Every row gives one point. To make a cloud, some directions were put in groups of two or more. Within a group, all points are equally far from the middle, so they leave a hole (a ring in 2 directions, a hollow ball in 3). The other directions are filled evenly. Then the cloud was stretched, turned, moved and blurred a little. Count the holes, and give their numbers of directions, smallest first.

Cloud (22 x 3)
[[  3 -49  -6]
 [  1  60 -25]
 [ 10 -28 -23]
 [ 32  -1  -5]
 [ 18  -6 -20]
 [ 14  23   2]
 [-19  10 -16]
 [-13 -22  15]
 [ 16  27 -36]
 [ 21  24 -16]
 [ 26  -9  -2]
 [-34 -33  15]
 [-32 -34   3]
 [ 23  49 -28]
 [ -1 -20 -41]
 [-39  22   6]
 [ 35 -33 -26]
 [  3  37 -30]
 [-16 -12 -17]
 [  9  15  32]
 [-17   0 -52]
 [-40 -35 -26]]
Holes: 0

Cloud (30 x 4)
[[ -1 -19  28 -55]
 [ 20  47  15 -37]
 [ -8 -30  -9  25]
 [ 45  -6  30  -7]
 [ 21  -5 -31  15]
 [-35 -11  47  13]
 [ 28  46  31  13]
 [  4  49  20  32]
 [-52 -13  -3 -11]
 [-47  -8 -13 -24]
 [ 15 -33 -16   2]
 [ 23 -12 -27  12]
 [ 32 -26  28 -22]
 [ -5  57  19  22]
 [  4  51  21  30]
 [ -3  60  27   6]
 [  7  31   3 -56]
 [ -1  59  24  15]
 [ -4  -2  15  48]
 [-21 -36  -7 -32]
 [ 11  49  24 -37]
 [ 27  42  32  20]
 [ 50   8  22  -6]
 [-12  17  43 -50]
 [ 20  14 -38   5]
 [ -4 -19  20 -57]
 [-55  -1  -2  -9]
 [ -7 -23  11 -56]
 [-25 -25  -8 -44]
 [ 36  45  24  -5]]
Holes: 2 (2, 2)

Cloud (53 x 6)
[[ 16   0 -29  38  16  20]
 [ 13   8 -21 -52  -9  -1]
 [ -4  12  32   7  25  -1]
 [ -3 -27  -3 -53 -15  -7]
 [ -4  -8  20  14 -42 -36]
 [ -4  13  -5   4  41  23]
 [ 14 -27 -44  14 -45   3]
 [ 17 -29  32 -25 -41   8]
 [-39  29 -22  23  -3  14]
 [ 17   2  -9  36   2 -27]
 [ 48 -26   0 -11 -45 -12]
 [ 13 -38  -7 -44 -20  19]
 [ -9  -2   5  10 -60  29]
 [-22 -16 -35   4 -51 -11]
 [  3  14 -50  13  -9 -10]
 [ 21 -17 -16 -24  31  26]
 [ 37  -5  14  16  13  37]
 [ 38 -34 -13 -37 -17  13]
 [ -5  -3 -55   7 -28  -2]
 [ -6   5  15 -28 -43  33]
 [-30  30   7   2 -35 -18]
 [ 51  15  14   5 -27  22]
 [-25  15 -19   7   7  47]
 [ 18  13 -19  45  -7 -11]
 [-12   1 -50  -2 -39   9]
 [-40  -6  31  -3  -4 -12]
 [ -8 -36 -40  17   0  14]
 [ 29 -45 -13  23 -21  28]
 [-14 -29  28  19 -15  29]
 [ -5  11 -16 -52 -16  -6]
 [ -9 -40  10  -3 -15 -36]
 [ 22 -18  -4  50  -4  18]
 [ 41 -37   0 -33 -27  -4]
 [-30 -43 -11 -12   6   3]
 [ 43 -38 -14 -23 -28  20]
 [-13  34  -8 -27 -37  -1]
 [ 28 -14  18   8  31   6]
 [ 16 -27 -37   8 -53  -4]
 [-32 -21  34 -19  -7  -6]
 [  1 -16 -23 -29  14  41]
 [-29   8 -33   9  10  35]
 [-24 -23   0 -42 -12 -21]
 [-37 -10 -22  10 -32  36]
 [-29  13   4  32 -20  34]
 [ 18  36 -10  28 -20 -11]
 [ -2 -37   5  34 -36  25]
 [ 39 -44  12   0   2  21]
 [ -5  15  12 -24 -32  42]
 [  7  36  -8  25 -27  34]
 [ -2  13 -48 -10 -26 -11]
 [ 28  20 -22 -41 -10  17]
 [ 11 -24 -47   5 -40  19]
 [ -2 -22 -12 -49 -15 -19]]
Holes: 2 (3, 3)
